Rows are points. A path goes straight from each point to the next, and from the last back to the first. The post is the endless flat space through its rows: a point in 2 columns, a line in 3, a plane in 4, and so on, so that a path can go around it. How many times does the path go around the post? Going back the other way cancels.

Post (1 x 2)
[[-12  12]]
Path (32 x 2)
[[-35  12]
 [-23   0]
 [  3 -19]
 [ 17  12]
 [  8  36]
 [-19  29]
 [-50  15]
 [-19  29]
 [ 22  50]
 [ -5  52]
 [-27  25]
 [-14  42]
 [-45   7]
 [-45 -13]
 [-53 -18]
 [-42  13]
 [-29  13]
 [-41 -20]
 [-10 -21]
 [-59 -25]
 [-29   5]
 [-14  -1]
 [ 17 -12]
 [ 18  24]
 [  9  53]
 [-40  30]
 [-52  -7]
 [-19 -22]
 [ 15  -4]
 [ 19  -8]
 [ -5 -26]
 [-24   1]]
Times around: 2

Post (8 x 9)
[[ -1 -39  25 -46 -25  23  13 -45   9]
 [ 13 -62  35  21   3   6  22  14 -11]
 [-37  50 -11  -6   3 -33 -42  15  27]
 [ -2 -37  22 -40 -12  -1 -25  21 -31]
 [ 30  -3 -21  -7  46 -12   3  -7  59]
 [ -4   1 -36  22  -5 -40  15  47  -6]
 [ 12 -24  16  11 -24 -16 -10 -42 -15]
 [-10 -32 -11  -4 -15   4 -25   5   3]]
Path (16 x 9)
[[ 51 -52  16 -18  13 -29 -12 -88 -13]
 [ -3 -37  -5  33  36  12 -17  41  22]
 [-14  18  20  65   4 -10   3  59  -7]
 [ 20 -45  20  35 -24 -18  24  -8 -14]
 [  8 -75   3 -38  -2  20   3   7   7]
 [-27  -8   8 -50 -16  -6  12  -1 -10]
 [-20  15  43  -4  -1   8  12   2 -10]
 [ 47  20 -46   7 -25 -37 -15  -8  -2]
 [-38 -49  -5 -13 -52  24   8   6  53]
 [  1 -24 -39  -4  24 -26 -30  17  47]
 [-18 -15  48  16   1  -2  74 -33 -16]
 [-33 -29  31  10   1  -3   0  20   4]
 [ -2 -23 -22 -22 -12 -38 -35  68 -22]
 [ 15 -38   8  -6  -5  26 -41  -4  32]
 [-15 -13 -15 -24 -24  18 -42 -17 -15]
 [ 44  -6  -1 -26  34 -39  -5 -36  -6]]
Times around: 1

Post (17 x 18)
[[ 10  21  -7 -48   9   8  -2  31 -14 -20   0   2   6 -11  20 -17  -1  18]
 [ 20   8   4 -42   0 -39 -21  16  16  -1 -22   9 -38 -16  18  -9   4   7]
 [ 42  15  -6 -32  -1  -7  13  22  27   2  16 -17   1  10   5 -16 -25   6]
 [ 19  21  11  -8  -8 -10  11  33  23 -14 -17  15  30  -1 -19 -10 -40 -12]
 [-33 -21 -52  -2 -15   2  32 -19   9 -34   0 -11  12 -24  -3   6 -24 -31]
 [ 30  39  22  -3 -23 -19  19 -25  26 -10 -14 -28   1   3  -8  20  31  52]
 [-31 -39 -13  33   8  18   8   0   1   8  44  -3 -11 -49 -29  14  15   7]
 [ -6 -40 -55   9  36  22   3  13 -24 -17  15  10   3  -3 -15  15   1 -22]
 [ 30  -9  10 -31  -9   7  -1  39   3  12 -17 -18  13  15  27 -20  13  -5]
 [-45 -14 -23  39 -10 -31  12  -2 -31 -24  45 -12  22 -20 -18  10   2  -3]
 [-30  -5 -20  16  17   1  33  -5 -33 -29  33  11   2 -28   2  42  -5 -40]
 [ 11  16  24 -37  29 -10 -13  27   3  10 -23 -23 -28   9  -4 -11 -14   3]
 [ 23 -14  23 -49  -6  -2  14  20  30 -10  -5  18 -21  15 -22  -2 -16   7]
 [  4  -4  48  20   4  10 -12 -11   7 -19  13   5  -8   3  28  15 -13  67]
 [-16  35  39  26 -27   5 -23 -22  30 -20  36   4  -1  17   9  17  13  51]
 [-18 -41 -42  32 -35  30   0 -13 -46   6  32  -7   4 -36 -25  12 -12  -8]
 [ 21   0  13 -47  14 -15  -8 -15   0  10  -9  -3   2 -16   1 -28  -7  -5]]
Path (27 x 18)
[[ 14   5  87 -18  57 -16 -42  -2  22 -10  43  29 -95 -12  11  24  26  66]
 [-22  -1   9  -7   8  -6 -19  26 -13 -50  13   4 -19  12  -3  43  14  -4]
 [ -8 -19 -42 -34 -15  38 -18   2 -10   1 -10  22   6 -13 -20   9 -38 -35]
 [  8  32  39  -1  30 -14 -24   3   1  30   3  16   1 -15 -28   0  26  21]
 [ 33  12 -31  -1  17  -3  10  20 -22 -20  13 -11  -4  21   5  -2  21  37]
 [ -9  13  14  -5  44  71  -2  59 -16   2  -7 -16   9  44  -2  -1 -15  27]
 [-71  24  11   7  13 -66  30 -11  70 -14  35  20 -19 -50 -57  26 -12 -22]
 [-22 -39   7 -15   3 -16  -9 -14  55   2 -26 -10   7  -4 -48 -14 -30 -30]
 [ 16 -18  39  -4  27  -2  23   1  46 -50  38  26  -4  26  -6  12 -46  -5]
 [ 12  13  10 -18 -68  -1  30 -32  45 -29  36  -7   6   1 -24 -27 -42  21]
 [  3 -26  40   1   3   6  -9   5 -38  11  24 -24 -15 -12   4  20  74  40]
 [-15  -8  34   9  18 -10   3  27 -51   2   7  -2  28 -61 -11  19  28  31]
 [-15 -55  10  53 -28  11 -20 -28 -61  36   2   0  25  24 -22  29 -13 -18]
 [ 27 -22  -8  23  11  34  53  16   0 -62   8  68  51   8   4  28 -75 -13]
 [ 23   0 -68 -42  25 -38  29  -7  59 -67 -40   5 -21 -38  26 -22 -61  -9]
 [-19  23   4  -8   3 -22 -52  41 -15 -40  37  14 -17  11  59  14  18   5]
 [-14  15 -31  -5  11 -46   8  16   8 -11   2 -36  33 -44   1  -3 -22 -14]
 [-43 -17 -26 -26  52   0  -7  15 -46  15  35   7 -54 -20  -2  11  32   0]
 [-25  30 -48  52   6  -4  33   5 -23 -32  38  -9   7 -29 -32  39  -5  -1]
 [ 15   2  -6   6  -6 -22  16   3 -17 -47  39  15 -13 -20   0  19 -19   8]
 [  7 -27  11  11 -77  18  14   3 -23 -12 -14 -16  61  -6  27 -11 -16  -9]
 [-31 -25 -21 -38   8 -58   0 -42   9  16   3 -25 -23 -43 -31  -6  24   5]
 [-29 -52  40  21 -28  25 -13   3 -22  25   8  19   4   1  14  -9 -90 -14]
 [ -8   0  -9  -5 -55 -65  31 -33  18  17  -4   2 -12 -64  -5  28   9  -6]
 [ 33  -2  -2 -39  -8  31 -20  -5 -25   0   2  14 -17  -6  34  21  28  15]
 [ 65 -14   0 -30   8   5  -9  12  25  19 -15  -9 -45 -13 -14   0  32 -26]
 [ 11   4 -15   0 -30   9  10  49  17 -35  -5  17  20  36   1 -22 -18   3]]
Times around: 2

Post (17 x 18)
[[ -3   6  12   3  23  -3  23   2   2  -8  38 -22  43  10  -1   6  32   4]
 [ 29  27  -5 -20  11 -20 -10 -34 -18   2  20 -39   5 -14  11   7 -33 -41]
 [-28  41  -6 -16  16 -37  -8 -18 -43   8  -7  -9   1  11 -17 -34 -37 -15]
 [-19  42  -8 -29 -11 -34  -3  18 -20 -22 -22 -13 -25  -8   2 -16 -22  -3]
 [ 21  10  -4   3  28 -16 -45 -51  45  -7  18 -45  -3 -33 -33  -4 -50  -4]
 [  1 -25   7   7  44   7  37  46  11  19  36 -14  17   4 -26  14  15   0]
 [  6  27 -23   5   8  -6 -17   2 -33   1 -20 -11 -18 -11  13 -39  14 -10]
 [-10   5  40   9  46  16 -24  22  12  -1  18  10  36 -27   0  14   4  -9]
 [  3   6  17  -4  25  52   9   9 -24   6 -16   1  22 -14 -21  30  20  14]
 [ -5   4  -4  16  -3 -49 -28 -27  -6   4  33 -23   4 -11 -24  15 -24 -17]
 [ -1 -10  21   5   1   9  18  25  -7   3  -5  20  27   8 -29 -20  17 -17]
 [ -8 -42   5 -11  35  26  -3  26 -17 -12  -2  -1  62   5  -5  12  24  19]
 [  0  38   5 -13 -13  13  -4  20 -45  -4 -14  -2 -22  21  24 -28 -26  15]
 [ 21  14  47   3  31 -27 -35 -14  -1   5  -4 -51   2 -16 -17   7 -24   3]
 [-12 -10  18  28  21  24  26  24  -9   1 -15   0  59  -6  14  10  -7   5]
 [-11  21   1 -36  -2 -31  -1  -3 -43  28 -11  12  -6 -17  10 -37  -5  20]
 [ 10  -4   5  -5  32 -28 -23 -43  10  17   2  -9 -10   5   9  27 -21 -11]]
Path (27 x 18)
[[ 22  -7 -44 -57   3 -78  30 -44 -24  -7  33   1 -39  66  -3 -95  -8 -42]
 [ 16  31 -26  -7  11 -44  18  -7  -3 -17  23 -34  -6   7  25 -23 -54 -26]
 [-16 -22  43 -18  42 -15   5   8 -60   1  -9  -5  41  55  21   4   1  11]
 [ -2  -4  25   6  47 -55 -18 -15 -20  49  39 -61 -13  -6  -7 -18 -29  12]
 [ 16  24   2 -17  -4   0   1   6  15 -35  26 -60  13   4 -68  -5  -4 -17]
 [ 60   0  16  -6   8   4  14  18 -28  16 -10 -37  37 -19 -39 -32  20  11]
 [ 15 -26  31 -18  64 -23 -44  -2  14  10 -23   0  -9 -40 -34   7  16  29]
 [ -1  41   0 -12  26 -15 -37 -62 -22  -8  -1  15 -24 -22 -15 -47 -21 -29]
 [ -2  -9 -19  50  11   1   7 -40 -18  -3  29 -68  61  13  -5  18 -12 -58]
 [  4  20  15 -13  15   9   0  -7  11  12  15 -40  17 -27  -8  28  12  18]
 [-34   1 -22  18 -14 -16 -31 -21  21  11 -32   5  16 -41 -44 -36 -36 -39]
 [-34  45  13   8   2  13 -40  17 -24  -6   1 -11 -15 -26 -27 -25 -29  26]
 [  5  11  34  13  32 -25  -3   9 -17  21 -15  10 -57  -1 -56 -30  -2 -12]
 [ 24  49   2  -8  49  -5   0  16 -22 -17 -24 -13  -6 -40  14   1   3 -11]
 [-12  23  -5  17  40  36 -33 -31   2 -33 -28 -26  47 -11  -9  39  -6  12]
 [  6  29  79  10 -10  11 -23  41  12  -4 -37 -33  -5 -27  -1  37 -37 -23]
 [  6 -13  -5  16  13 -16  12 -17   4 -15  -3 -59  42  -7  -7   2  -8  -8]
 [ 42  -6  -1  33  27  34  -5   2   4 -42   5 -22  32 -14  33  -2   1 -53]
 [ -2  52 -11  18  35 -40  25  15  32   7   4  24 -52  -6  10 -37   6 -31]
 [ 24  20   4 -13  20 -37  -2 -24 -33  17  25   6 -14   1  39 -45  -7 -45]
 [ -5 -31 -59   9   7  -1  36  14 -21  28 -21 -19   5 -59  15  41  33   9]
 [-11  16   3  43   7 -10 -78  -8  15  -3 -11 -23   2   0  -3  -1 -31 -22]
 [-40  45  33 -54  42 -47 -25 -24 -16  10  -7  21  36  -7   9  59 -21  -1]
 [  1  60   7  34  21   6 -71  -5   7 -11  -7   6 -37 -47 -29  12 -51 -42]
 [  0  -8   8   5  18  -1   1 -18  -5  42  27   5  43   7 -20  39 -22  -5]
 [  0  44  65 -10  22 -26 -24 -27  -9  33   1   1 -26 -10 -47  -8  43  -8]
 [-18   3  -9  -2   0 -31 -43  -3 -38  -5  21  -3  16 -16  18 -55  20 -24]]
Times around: 0
